Rows are points. Any point is a mix of the corners, with weights that add up to 1. It lies inside the corners' shape when no weight is negative. Is each point inside? If not, which corners have a negative weight?

Corners:
(1): [-2.8 -0.1  2.9]
(2): [-4.9  3.6 -0.6]
(3): [ 4.7 -2.1  3.4]
(4): [ 2.7 -4.2 -2.3]
Points:
[ 3.9 -1.9  1.8] -> outside (1)
[-2.8  1.8 -0.3] -> inside
[ 0.0 -0.6  2.6] -> inside
[ 0.4 -1.6 -1.1] -> inside

Corners:
(1): [ 3.2 -0.4  0.0  1.1 -0.5  0.0  0.0  7.5 -1.7]
(2): [-3.3 -3.6  2.3 -1.7 -0.1  5.3 -6.3  1.0 -3.7]
(3): [-0.1  0.2  1.8  0.4 -4.7  2.8 -7.1 -2.2 -0.8]
(4): [-0.3 -0.6  4.2 -2.1 -4.1 -2.2 -5.4 -0.4 -1.2]
(5): [ 2.7 -0.4  0.7 -0.4 -0.8  2.4 -4.5  3.4  1.8]
(6): [ 4.5 -1.6  2.2  5.0 -1.3 -2.6 -5.3 -6.4  1.1]
(7): [-3.3 -3.6  1.3  5.3  1.5  3.5 -5.1  2.6  1.2]
(8): [-3.5  6.4 -1.7 -0.5  2.7 -0.3  2.1  2.4 -0.5]
(9): [ 4.6  4.8  2.1  3.7  2.3 -0.6 -0.5  4.1 -0.8]
(10): [-0.7  0.0  5.1  4.8  1.9  2.7  2.5 -1.5 -0.5]
Points:
[ 0.4  0.5  1.7 -0.1 -2.0  0.2 -6.3 -0.2 -0.1] -> outside (1, 10)
[-0.8  0.3  1.1  0.7  0.3  1.4 -3.0  0.9 -1.0] -> inside
[ 1.2 -0.1  0.1  1.4 -0.9  1.4 -4.8  1.9 -0.5] -> outside (4, 10)
[ 0.0  0.6  2.0  1.9 -0.2  1.5 -3.0  0.6 -1.0] -> outside (5)
[ 0.9 -1.4  3.0  2.7 -0.2  1.7 -2.6  0.6 -0.5] -> outside (8)
[ 0.1  0.5  1.7 -0.5 -1.5  0.1 -2.1  0.0 -0.8] -> outside (7, 9)
[ 1.0 -0.4  1.3  0.3 -1.5  2.3 -4.7  1.4  0.2] -> inside

Corners:
(1): [ 4.7  2.8  2.2 -0.3 -5.0  0.9  5.0  1.3  0.6  2.0  0.5 -0.4 -2.9 -2.0
  3.0  3.1 -1.6  2.9]
(2): [-3.4  4.5  3.3 -3.6  2.8  0.3 -1.0  0.8 -2.7  0.4  0.4  6.5  0.2 -1.6
 -0.7  1.4 -1.4  2.2]
(3): [ 1.3  3.9 -0.4 -3.5  1.1 -0.5  3.8  4.5 -1.2  0.1 -2.6  2.9  1.2 -4.2
  1.0  4.0  0.2 -3.1]
(4): [ 5.0 -3.4 -0.2  4.8 -0.7 -3.5 -2.7 -3.3 -4.9 -4.8  3.0  1.3  1.7 -4.3
 -2.7  4.1 -1.2 -3.0]
(5): [-1.1 -0.5  1.6  2.3 -0.7  2.2  0.2  4.0 -0.7  1.4  0.9 -0.6  3.6  1.5
 -7.3  3.6 -1.0 -2.6]
(6): [ 5.7 -0.5  1.2 -0.5  2.8 -1.5 -2.7  3.8 -0.9  2.7  5.2 -0.6 -0.3 -0.2
 -0.5  0.4  1.9 -2.6]
(7): [ 2.4  1.1 -0.1  1.9  2.2  0.9  4.7 -2.3 -2.2 -4.1  4.2 -2.2  2.5 -0.7
  0.7  4.8  2.0 -3.7]
(8): [ 3.7  0.3  2.1  4.7 -2.5  4.3  3.9 -0.1 -3.7 -0.4  2.4 -1.3 -2.8 -3.7
  2.6  0.9 -2.0 -3.3]
(9): [ 0.1  4.5 -5.0 -4.8 -6.1  1.1 -1.5 -2.8  2.7 -2.7 -0.9  2.8 -4.6 -3.2
  0.7  4.0  3.6  0.5]
(10): [-1.7 -1.8  1.5  3.2 -3.1 -1.9  1.9  5.7 -3.4 -2.8  2.8  3.6 -3.4 -1.8
  0.0  0.7 -4.2  0.2]
(11): [ 1.2  1.4 -2.1 -4.4 -3.9 -3.0 -0.7  0.1  3.7 -1.4 -1.6  1.7 -3.5  1.0
 -0.3 -1.3 -3.4 -2.9]
(12): [ 4.3 -1.3  1.9  3.0 -4.8 -1.0  4.2  3.2  4.9  2.3 -0.7 -0.7 -4.8  2.5
 -4.4 -2.4  1.7 -1.6]
(13): [ 0.9  1.2  0.2 -2.1 -3.4  4.4  1.7 -0.1  1.0 -1.5 -1.6  1.0  2.2  1.2
 -4.6 -1.2  1.5  3.7]
(14): [-1.9 -3.2 -0.9  1.1  1.0 -0.2  2.6 -1.7 -2.5 -3.2  0.9  5.8 -5.6 -4.4
 -2.7  0.2 -5.8  3.4]
(15): [-1.8  2.9  2.1 -3.0 -1.0 -0.7 -4.0 -0.3  4.4  3.2  2.1  0.0  3.3 -2.6
 -0.7 -3.2  0.4  2.3]
(16): [-0.1 -0.8 -2.2  2.7 -3.2 -1.4 -3.5  0.2  2.2  2.5 -2.7  0.0 -0.9  0.5
  0.6  0.6 -3.9  0.9]
(17): [ 1.8  7.5  0.0 -2.5  1.1 -3.3 -4.1  6.3  0.7 -0.8  0.9  0.6 -3.1 -1.2
 -2.1 -1.2  0.8  0.1]
(18): [-2.4  3.4 -4.3 -6.3 -6.6  0.3 -1.6 -4.3 -1.9  0.9 -0.9  5.0 -1.6 -1.3
 -5.7 -1.6  1.8  4.1]
(19): [-1.2  4.1 -0.3 -1.3  2.6  0.6  2.9  4.9  3.3  2.2  2.8  7.7  1.1 -0.4
  0.0 -1.3 -5.8 -3.4]
Points:
[ 1.4  1.8  0.1 -0.7 -0.8 -0.3  1.0  1.6  0.1  0.0  0.7  1.4 -0.5 -1.4
 -1.0  0.9 -0.2 -1.0] -> inside
[ 1.3  0.2  0.2  0.0 -2.2  0.4  1.8  0.5  0.3 -0.3  0.2  1.7 -0.9 -1.0
 -1.4  0.9 -0.8 -0.4] -> outside (17)
[ 1.9  0.4  0.3  0.4 -1.5 -0.7  0.2  1.4  0.1  0.0  0.9  1.1 -1.0 -0.9
 -1.6  1.0 -0.7 -1.0] -> inside
[ 0.7  0.9  0.2 -0.2 -1.0 -0.6  1.4  1.0 -0.8  0.0  0.9  2.2 -1.0 -2.3
  0.0  1.8 -1.5 -1.3] -> outside (13, 17)

Corners:
(1): [-3.6  1.7  1.3  0.3 -1.5 -3.0  0.8 -1.6 -2.3  1.6  1.8  7.5 -6.3 -0.4
 -0.2  0.1 -6.0  1.1 -1.5  3.1]
(2): [-3.7  1.5  0.4 -0.9  8.0 -4.2  2.8 -1.1 -1.1  0.6 -3.1  0.1 -7.1  0.2
  2.1 -1.6 -1.1 -1.1 -6.2  0.7]
(3): [-5.4 -1.9  3.3  3.6 -2.5 -0.9  1.4 -1.0 -1.0  1.9 -3.9 -2.8 -2.7 -2.1
 -0.4  2.1 -3.3  0.2 -0.6  0.7]
(4): [-1.8 -2.2  1.9  3.2  0.9  9.7 -0.6 -1.2 -0.1  2.2 -0.3 -4.5 -2.5  1.6
  7.3 -3.2  5.2  1.8  1.1 -0.8]
(5): [-1.9 -2.4 -4.7 -0.2 -2.0  0.5  1.6  1.3 -3.0  1.9 -3.5 -2.8 -0.1 -1.5
  4.7 -0.3  0.6 -1.2  0.7  1.7]
(6): [-0.2  1.8 -7.0  4.3 -1.6 -2.9 -0.5 -0.9  0.1 -3.0 -0.5 -0.3 -4.2 -0.4
 -2.0  2.2 -4.3  1.6  0.0 -1.5]
(7): [-4.6 -2.5  2.3  1.2  2.2 -4.3  1.8  2.0  0.6  1.9 -2.1  2.3 -1.8 -1.1
  0.7 -0.5 -2.7 -3.7 -0.2 -3.5]
(8): [ -1.4   2.2  -2.8  -3.0  -1.2   7.0  -5.7  -2.5   0.4 -17.3  -3.4   2.1
  -1.5  -0.6  -1.8  -0.7  -5.8   1.2   1.9   3.5]
(9): [-1.6 -4.6  1.3  1.3  2.8 -1.1 -2.8 -4.9 -4.8 -3.2 -1.9 -1.5 -1.2  0.1
 -0.2 -2.4 -2.9  0.3 -2.8 -1.3]
(10): [ -2.3   0.3  -3.6  -2.6   4.0  -4.3  -2.2   0.9   2.2   1.2  -0.8  -1.8
  -2.2   2.0  -2.3   6.2  -2.1 -10.1  -2.1   1.6]
(11): [ 1.7 -0.2  1.9  2.3 -0.2 -2.2 -0.6  1.5 -0.7  1.1  0.0 -2.8 -2.2 -1.0
 -1.8 -2.4 -1.9  1.5  1.4  2.0]
(12): [-2.7  1.6 -5.7  3.5  4.9  2.9  2.2 -4.9  0.2  0.2 -0.1  0.1  0.1 -1.9
 -2.6  0.4 -3.6  2.1 -0.4  2.0]
(13): [ 8.6 -0.3  0.2  2.0  0.0 -3.1 -0.2 -0.3 -1.5 -1.0 -2.7  7.6 -1.6  3.6
 -1.5  1.1 -3.6 -3.9 -5.9  1.2]
(14): [ 1.9 -1.9 -0.7  1.1 -0.7  0.1  1.2 -4.5  2.0 -0.7 -0.8 -4.1 -0.4 -0.2
  2.7  0.5 -0.5  1.6  2.0 -0.3]
(15): [-0.5  2.3 -0.6 -3.4  1.1 -2.2 -4.7 -2.7 -2.0 -0.4 -1.6 -0.1 -2.6 -3.4
 -1.4 -1.3 -2.2  0.2  1.2 -4.3]
(16): [-2.0 -1.9  3.0  2.7 -1.0  3.6  1.9 -2.4 -1.0 -3.3 -0.3 -4.1 -0.4  0.1
 -1.3 -1.2  3.5  1.2  3.5 -1.3]
(17): [-6.0  3.2 -0.3  3.0 -2.3 -0.6 -0.5  0.7 -1.2 -4.2  0.7 -0.4 -0.3 -1.3
  2.1  2.4 -4.8 -3.5 -0.9  2.0]
(18): [-4.6 -0.8  1.8 -1.4  4.0 -0.1 -1.4  2.2 -1.7 -0.3 -2.0  0.8 -2.1  2.6
  3.8  1.9 -2.0  2.2  1.5 -2.7]
(19): [-0.8 -2.0  2.3  4.1 -0.7 -2.7  0.4  1.1 -3.1  0.5 -7.1 10.9 -0.6  6.1
  5.8 -1.5 -1.2 -1.8  1.1  2.9]
(20): [-2.3  1.2  0.5 -1.5 -1.3 -1.3 -0.8  2.2  3.9  2.2 -0.2  1.2 -1.0  6.7
 -1.3 -1.4 -1.8 -0.9 -1.7 -1.9]
(21): [-4.1 -0.1  0.0  0.2  1.4 -0.2 -2.9 -0.2  2.8  2.3  0.3 -2.8 -2.2 -0.7
  3.2  2.1  7.3  0.7 -5.3  1.7]
Points:
[-1.3  0.2 -0.2  0.6  1.4 -4.3 -0.1  1.1 -1.9  1.8 -1.6  3.8 -2.1  1.5
  0.2  0.6 -2.6 -2.1 -2.0 -0.2] -> outside (3, 4, 8, 14)
[-1.5 -0.9 -0.9  1.5 -0.2  0.1  0.0 -0.6 -0.9 -0.1 -2.2  0.1 -1.7  0.6
  2.3 -0.1 -0.7 -0.2  0.0  0.5] -> inside
[-1.5  0.1 -0.4  0.9  0.7 -0.8 -0.3 -0.5 -1.0 -1.2 -1.6  1.2 -2.3  0.8
 -0.3 -0.3 -3.0 -0.6 -0.3 -0.4] -> outside (14, 21)
[ 1.2 -0.7  1.4 -1.4  2.4 -1.0 -2.2 -1.7  0.4 -0.7 -0.3 -0.4 -4.0  1.0
 -0.2 -0.7 -0.1  0.2 -2.0 -2.2] -> outside (3, 5, 12, 17, 19)
[-3.0 -0.4 -0.1  0.9  0.5 -0.3 -0.5 -0.6 -0.4 -0.1 -1.6 -0.8 -2.1 -0.1
  1.1  0.0 -1.0 -0.2 -0.2  0.2] -> outside (13)
[-2.0 -0.6  0.1  1.7  0.4 -0.8  0.2 -0.4 -0.4 -0.8 -1.4  0.1 -2.0  0.1
  0.2 -0.1 -1.2 -0.5  0.2 -0.6] -> inside

Corners:
(1): [ 1.0 -5.6  2.8  5.6  0.5 -0.7  0.5  2.3 -1.8 -0.6  0.7 -2.9 -1.1  3.4
  0.5  6.1  1.2 -1.3 -0.5  2.4]
(2): [-4.2  5.7  2.4 -1.9 -0.8 -1.1  0.8  2.8 -1.2  1.1 -5.3 -4.3 -1.9  1.6
  2.8  1.6  0.7  1.3  1.3 -3.0]
(3): [ 3.6 -3.5 -2.5  6.2 -0.3  1.5  1.8  3.7  1.6 -5.3 -2.2  2.9  2.5 -0.7
  1.6  3.2  0.6 -2.0  2.2 -2.9]
(4): [ 1.7  0.2 -3.2 -2.3  4.8  0.0 -1.4  3.3  0.5 -2.9 -2.7  3.4 -3.9 -1.6
 -0.5 -2.5 -0.7  4.0  2.9 -5.9]
(5): [-2.3 -1.2 -1.7 -1.4 -0.9 -0.8  4.4  6.5 -2.1 -1.7 -5.4 -2.7  5.6  1.6
 -2.6  2.8 -1.8 -0.5 -4.4 -3.8]
(6): [ 0.6  0.1 -2.6 -0.5  5.2 -1.2  2.7 -2.3 -6.1  1.6 -1.4 -4.7  1.5 -0.8
  5.0 -0.5  1.9  1.7 -1.1 -5.5]
(7): [ 1.9 -1.5 -5.1 -4.4  4.7  1.6 -4.4 -2.3  3.4 -1.8 -1.5 -3.9 -1.6  0.5
  1.2  2.9 -0.7  0.7 -2.1 -6.1]
(8): [ 0.7  3.2  3.1  7.1 -5.6 -1.8 -1.8 -0.7 -3.5 -0.5  7.2  4.2 -3.2  0.1
  1.7  0.6 -0.5  2.2 -0.1  3.5]
(9): [ 4.0 -2.9 -1.3  2.3  1.2  4.1 -0.6 -0.8 -1.1 -0.7  3.7 -3.0 -3.2  6.2
  5.0 -0.6  0.0  0.7 -3.5  2.3]
(10): [ 1.2 -1.3 -4.1  3.2  0.1  0.2 -4.4  0.6 -1.5 -1.3 -0.3 -1.8  2.5 -2.0
 -0.2 -1.3 -2.4  3.5  2.3  7.2]
(11): [-1.5 -0.1  4.8  3.0 -0.4  2.8 -4.0  3.3  2.0  1.5  0.2 -7.3  3.2 -5.7
 -1.5  4.0  1.1  5.3 -5.2 -2.3]
(12): [ 1.2 -0.6  1.5 -0.8  0.2  5.4 -2.1 -7.3  2.4 -2.9 -4.2 -2.6 -1.2  0.1
 -1.2  0.4 -1.0  1.9 -4.7 -2.0]
(13): [-1.1  1.8  3.3  0.8 -5.8  2.2 -2.3  0.1 -3.8  2.0  1.4 -1.4  0.3 -2.7
 -2.3 -1.0  3.6 -0.9 -2.7  2.6]
(14): [ 0.6 -1.6 -0.6 -0.5  0.8 -1.5  2.0 -1.0  2.9 -7.0 -3.7 -0.5  2.3  4.0
  0.0 -2.0 -2.3 -3.5 -2.0  2.5]
(15): [-3.3  1.4 -1.5 -0.5 -5.1  0.0  0.7  1.0  2.1  2.2 -0.5 -3.1 -2.3 -2.1
  3.8 -0.3  3.8  2.8 -3.8 -6.4]
(16): [-1.1 -0.5  5.4  0.3 -7.8 -1.5  0.6  1.5 -1.7  0.7  1.6  0.7  1.1 -5.1
  4.8  1.3 -0.9  2.7  3.2  1.0]
(17): [ 6.6 -3.7 -1.0  3.2  2.7  4.8 -1.0  1.9  0.1 -4.8  1.6  4.4 -3.8 -9.7
 -2.1  2.8 -5.6  1.9  0.4  3.0]
(18): [-1.3 -0.6  1.4  2.2  0.9  0.4 -3.3  0.7  1.7  3.1  2.8 -1.9  0.8  2.2
  2.0  3.0  1.1  2.2 -4.5  2.1]
(19): [ 1.3  0.2  3.1  6.5 -3.6 -3.4  2.4  1.7 -2.8  4.7 -2.5 -2.8  0.9 -0.3
 -0.9 -0.6 -2.9 -0.6  1.7  1.1]
(20): [-0.1 -0.6 -1.4 -1.6 -4.1  1.6  1.3 -2.3  6.8 -1.0  2.5 -0.2 -2.2  1.6
  0.1  2.2  2.7  0.0  3.6 -0.5]
(21): [-4.0 -3.8  3.1  5.6 -2.9  3.4 -1.6  4.7  5.4 -3.0  7.2  4.4 -1.8  3.5
 -0.1  5.5 -0.3 -2.8  1.4 -1.1]
Points:
[ 0.8 -1.1 -0.6  2.1  1.3  1.8  0.0  1.1 -0.6 -3.1 -0.8 -1.0 -0.4  1.1
  0.6  0.3 -0.3  0.5 -1.8 -0.3] -> outside (7, 16, 18, 19, 20)
[ 0.4 -0.8  0.6  1.7 -0.7  0.6 -0.9  0.3  0.3 -1.1  0.2 -0.8 -0.8  0.0
  1.0  1.0 -0.1  0.9 -0.1  0.4] -> outside (5)
[ 0.9 -1.3 -0.4  1.1 -0.1  0.6  0.0  0.7 -0.1 -2.3 -0.8  0.6 -0.4 -0.7
 -0.3  1.7 -1.0 -0.3  0.9 -1.0] -> outside (9, 11, 15, 18)
[ 0.7  0.0 -0.6 -0.9  0.3  0.4  0.8 -0.6  1.4 -1.3 -0.4  0.4 -2.4  0.7
  1.4  0.0 -1.4  1.0 -0.1 -2.5] -> outside (1, 3, 10, 11, 13)
[ 0.6 -0.1 -1.2  1.3 -0.8 -0.3 -0.1  1.1 -0.1 -0.8  0.2  0.0 -0.2  0.0
  1.6  0.5 -0.5  0.5  0.6 -0.5] -> outside (1, 11, 12)
[-0.1 -0.9  1.8  1.6 -1.8  0.5 -0.5  1.1  0.1 -0.2  0.0 -1.8  0.3 -1.4
  1.1  2.0 -0.1  1.5 -0.4 -0.4] -> inside
[ 0.3  0.3  1.0  2.2 -1.2  0.7 -0.4 -0.6 -1.6  0.6  1.0 -0.1 -2.0 -0.1
  2.5  0.4  0.6  1.7  0.8  0.1] -> outside (5, 7, 11, 14)

Corners:
(1): [ 0.0 -3.4  2.0  0.2 -3.5  3.8  2.6 -2.8 -2.3  3.0 -2.6  1.0 -0.7 -4.2
  3.3  1.5 -0.6  0.2 -1.8 -2.1]
(2): [-5.4  1.1 -0.8  1.6 -0.8  1.3 -1.0 -2.9  4.7 -0.8  0.8  4.5  2.3 -4.1
  1.6  4.9  3.4 -6.0  3.2 -2.7]
(3): [ 3.4 -1.0 -3.0  1.9 -0.5 -1.9 -0.7 -3.0  6.1  2.6  4.7 -0.1 -2.5  4.5
  4.0  0.2 -3.7  4.0 -2.0 -2.7]
(4): [-4.7 -0.2  5.9 -1.2  0.6 -0.8  0.8  4.0  2.9 -0.6 -0.2 -0.2  3.1 -4.8
  7.1  4.8  4.3 -4.2  5.8  1.9]
(5): [ 0.7 -4.0 -1.8  3.2 -3.4 -0.6 -2.4 -2.0  0.8 -2.2  1.7 -0.4 -3.1  1.7
 -3.0 -0.2 -2.0 -1.5 -4.5  1.9]
(6): [ 1.0  0.3 -2.4  2.7  2.3 -2.0 -2.0 -0.1 -0.6 -1.7  1.5  2.4  2.7  3.4
 -2.4  0.8  2.4  1.8  3.3 -4.2]
(7): [-4.2 -2.5 -1.3 -0.2  2.3  1.1  3.0 -5.3 -0.1 -2.8 -0.1  0.5 -0.2  4.1
  3.1  3.5  5.4  1.9  5.6 -2.5]
(8): [ 0.4 -1.0 -0.3 -0.4 -2.8  1.1 -2.8  0.5 -0.5 -3.0  2.6 -3.6 -0.2 -2.0
  5.0  1.0 -0.5 -4.0 -3.0 -3.5]
(9): [ 1.6  1.8  0.5 -0.1 -0.9 -0.3  2.6 -3.9 -2.9 -1.4 -0.6 -2.4 -1.2 -0.6
  6.7  3.4 -1.5 -4.5  5.6 -2.2]
(10): [-1.0  0.2 -1.0 -4.1  0.5  2.9  0.9  3.7  0.0 -1.6  0.4  1.0 -4.3  2.5
  0.1 -3.0 -3.7  1.5  6.3 -0.7]
(11): [ 0.6  0.1  5.2 -2.1 -2.3  0.3 -2.1 -0.2 -1.9  2.4  3.2  2.7  3.3 -4.9
  6.7  0.0  4.9 -3.6  5.1 -2.0]
(12): [-0.6 -3.7 -3.0 -0.1  0.4 -5.3 -0.8 -1.4  3.0 -1.1  1.1  0.3 -2.1  3.2
 -3.2  0.9  4.1 -1.9 -4.9  2.6]
(13): [-0.9 -1.1  0.5  1.3  0.8  1.4 -2.0 -0.4  5.4  1.7  1.4 -1.3 -4.6 -2.4
 -1.6 -1.5  3.1  0.8 -1.7 -1.6]
(14): [-1.1 -3.7  4.3  2.6 -0.6 -3.3  1.0  2.6  0.3 -1.4  2.0 -0.7 -5.3 -5.4
 -4.9 -0.1 -1.5 -1.1 -0.2 -4.2]
(15): [ 2.3  2.2  0.1  0.0 -2.2 -2.5 -1.1 -4.7 -2.7 -2.9  1.3  2.0  2.9 -1.6
  1.2  5.0  0.1 -0.8 -1.9  2.7]
(16): [ 3.0 -0.3  1.5 -1.1 -1.0 -3.8  2.1  1.7 -0.1 -2.1  0.7  4.9 -3.2  6.3
 -2.9  0.8  5.1  2.0 -1.8  2.7]
(17): [-1.5 -0.6 -3.2 -1.6 -2.3  1.7 -4.1 -2.5  2.6  3.0 -1.1 -0.5 -3.0  5.7
  5.2  4.4 -3.6  2.4  2.5 -2.8]
(18): [-3.0 -3.6  4.4  1.3 -3.2 -3.8 -3.8  4.8  4.9 -5.0 -2.9 -0.9  1.5 -1.4
 -4.3 -2.5 -3.3  2.2 -0.6 -5.4]
(19): [ 4.1 -2.4  0.3  0.3 -4.6 -3.5  2.9  1.0 -0.7 -3.9  2.7  0.0 -2.2  0.9
 -3.2  3.1  6.9  2.0 -0.8 -1.4]
(20): [ 5.0 -3.4 -0.1  1.9 -0.2 -0.6  0.1  1.2  3.6 -4.7 -1.1  4.1 -4.9 -3.6
  2.4  1.6  0.5  1.9 -1.8  3.8]
(21): [ 5.0 -0.3  3.5 -3.0  0.8  0.4  2.5 -5.1 -2.7 -1.9  3.7  0.9  2.7 -0.5
  0.9  3.7  6.8 -5.7 -0.4  0.8]
Points:
[ 1.3 -2.2 -1.0  0.7 -1.7 -0.4 -0.6 -0.3  0.8 -1.2  0.4 -0.5 -3.6  1.4
  1.2  0.0 -0.9  1.3 -0.7 -2.0] -> outside (2, 4, 15, 21)
[ 0.2 -1.1  1.0  0.2 -1.1 -1.1 -0.5 -0.1  1.8 -0.6  0.6  1.2 -1.1 -0.6
  0.6  1.5  0.8 -0.5  0.4 -0.4] -> outside (7, 8)
[-0.2 -0.9  0.5  0.0 -0.7 -0.1  0.8 -1.8  0.0 -1.0  0.2  0.4 -0.8  0.3
  2.6  2.3  1.3 -0.8  2.0 -1.4] -> inside
[-2.1  0.1 -0.1  0.5 -1.0  0.4  0.5 -1.2  0.7  0.1  0.7  0.9 -1.3  0.2
  1.7  2.1  0.4 -0.5  3.8 -2.0] -> outside (8, 12, 18, 20, 21)

Corners:
(1): [ 3.4  1.7  3.6  5.1  1.6 -1.3 -1.1  4.6 -1.9 -4.1  0.1  3.1 -0.9 -2.4
  0.0 -2.0 -1.7 -2.0 -3.1  7.6]
(2): [-2.2 -5.5  4.9  2.0  1.4 -2.9 -0.6 -3.6 -6.7 -0.1  0.1  1.5  1.5  2.7
  0.2 -3.3  2.3 -0.8 -1.7  0.0]
(3): [-3.3  1.8  3.2 -0.3  0.7 -0.9 -3.4 -2.2 -2.2 -2.1  0.7 -0.2 -0.4  2.5
 -4.5  1.9 -3.7 -3.4 -0.2  2.0]
(4): [ 0.3  3.7 -3.3 -3.2 -4.4 -1.7 -1.4  0.3  1.4 -0.6 -4.0 -0.9  0.4  2.4
 -1.6 -2.2  0.2  1.8  2.4 -2.2]
(5): [ 2.3 -1.1 -5.8  3.1 -2.9 -1.2  1.1  1.5  2.7 -1.2  2.6 -5.2  3.5 -1.3
 -4.8  1.8  0.3 -3.4  3.0 -0.4]
(6): [-1.6  3.9  1.2 -9.9 -4.6  4.0 -0.6 -2.0 -0.6  2.8  0.3  1.1 -4.7 -3.7
  3.6  1.3 -0.8  3.5  3.4 -3.9]
(7): [-3.2  1.6 -0.6  1.9  0.6 -0.3  6.1 -4.1 -3.4  0.3 -2.5 -4.5 -1.8  2.5
  0.2  2.9  2.3  3.1  1.2 -3.6]
(8): [-4.3 -0.2  6.6 -2.3 -1.0 -0.6  1.7  1.2 -2.0  1.2  3.4 -1.6 -2.1  2.9
 -5.7  1.9 -1.1  1.4  6.7 -7.7]
(9): [-0.6 -1.6  5.6  1.4 -2.2  0.8  1.6 -3.6 -2.6  1.6  0.0 -1.1 -2.7  0.1
  0.0 -4.1 -4.7  2.1  0.9  4.3]
(10): [-0.3 -0.1 -2.9  1.8  0.9  6.2  1.3 -0.5  3.3 -0.5 -2.0 -1.6  0.8 -2.2
  2.1  0.2  4.1  1.7  0.9  1.0]
(11): [-3.1  2.6 -1.8  2.8 -0.3 -2.6  0.5 -4.4 -2.8  2.6  2.4  0.8  2.8  1.5
 -6.4  1.3 -3.5 -3.4  0.5 -0.1]
(12): [ 1.8  3.9 -4.9 -0.5 -3.7  4.3  2.0 -2.7 -0.6  0.0 -1.9 -2.5 -1.4  2.5
 -1.8  0.6 -1.1 -1.9  2.1 -3.6]
(13): [ 4.6 -0.8  3.6  1.1  0.6  0.9 -1.0 -2.7 -4.3  2.1 -7.8  1.7 -1.8 -3.4
  6.4 -1.9  2.2  0.1 -2.5 -0.6]
(14): [-2.2  1.4 -3.4 -1.3 -0.7  0.2 -2.0  5.6  0.6 -2.9 -3.1 -3.8 -2.5  1.3
 -2.3 -3.1 -1.4 -3.6  0.9 -0.7]
(15): [ 2.1 -1.5  4.0 -2.7  5.2  0.8 -0.4  0.0  0.6 -2.7  2.7  0.0  1.1 -1.8
  2.7 -0.9 -4.7  2.2 -2.5 -3.8]
(16): [ 1.3  1.0 -0.1 -0.9  0.5  5.0  2.7  4.6  4.1  3.4  2.1 -1.8  2.2  0.8
  0.3  2.5  3.0 -1.0 -1.3 -0.4]
(17): [-1.2  4.1 -1.5  2.6 -0.5 -3.3 -4.8  2.0 -5.7  0.8  0.7 -0.6  0.9  1.8
  0.8  2.5  2.7 -4.2  0.3 -3.4]
(18): [  3.0   2.9   6.0  -2.2   0.3  -0.2  -0.2   5.7  -4.0   0.9   0.6  -1.9
  -0.7   3.5 -10.4  -1.9   2.8   3.6   1.2  -1.0]
(19): [-0.3  3.9 -7.5 -4.9  2.0  2.8 -1.1 -3.0 11.1  0.1  0.2 -1.0 -2.2 -1.0
  3.3 -2.5 -1.1 -3.3 -0.7 -0.5]
(20): [-2.5  2.8  0.1 -1.3 -0.8 -2.0 -1.2 -4.1  5.2  1.1  2.2 -1.1 -0.3 -1.2
 -3.3  2.7  0.1 -1.5 -3.1 -3.7]
(21): [-1.8 -0.5 -3.0  1.9  1.8 -2.3 -1.0 -2.5  2.4 -2.9  1.4 -1.7 -1.9  1.7
 -6.8  5.0 -5.0  3.9  0.1 -5.0]
Points:
[-0.1  1.2 -0.6 -0.6 -0.6  0.6  0.3 -0.7  1.1  0.4  0.2 -1.2 -0.7  0.0
 -1.0 -0.4 -0.7 -0.2  0.5 -0.9] -> outside (3)
[-0.7  1.2 -0.4 -0.8 -0.4  0.1  0.0 -2.1  0.5  0.6  0.4 -1.1 -0.1  0.7
 -1.7  1.0 -0.7  0.4  0.5 -2.5] -> outside (1, 14)
[-0.3  1.8 -1.6 -0.9 -0.2  0.6 -0.6 -1.1  0.4  0.1 -0.8 -1.4  0.1  0.5
 -1.1  0.8  0.2 -0.6 -0.1 -1.8] -> outside (1, 8, 9)
[-0.9  0.7  0.8 -0.3  0.1 -0.1 -0.5  0.2 -0.4 -0.1  0.2 -0.8 -0.5  0.4
 -1.2 -0.1 -0.1 -0.3  0.3 -0.9] -> outside (12)
[-0.3  1.9 -0.5  0.2 -0.7  0.2  0.3 -0.9 -1.0  0.5  0.1 -0.9  0.1  1.1
 -3.0  0.2 -0.8 -0.7  0.7 -1.2] -> inside
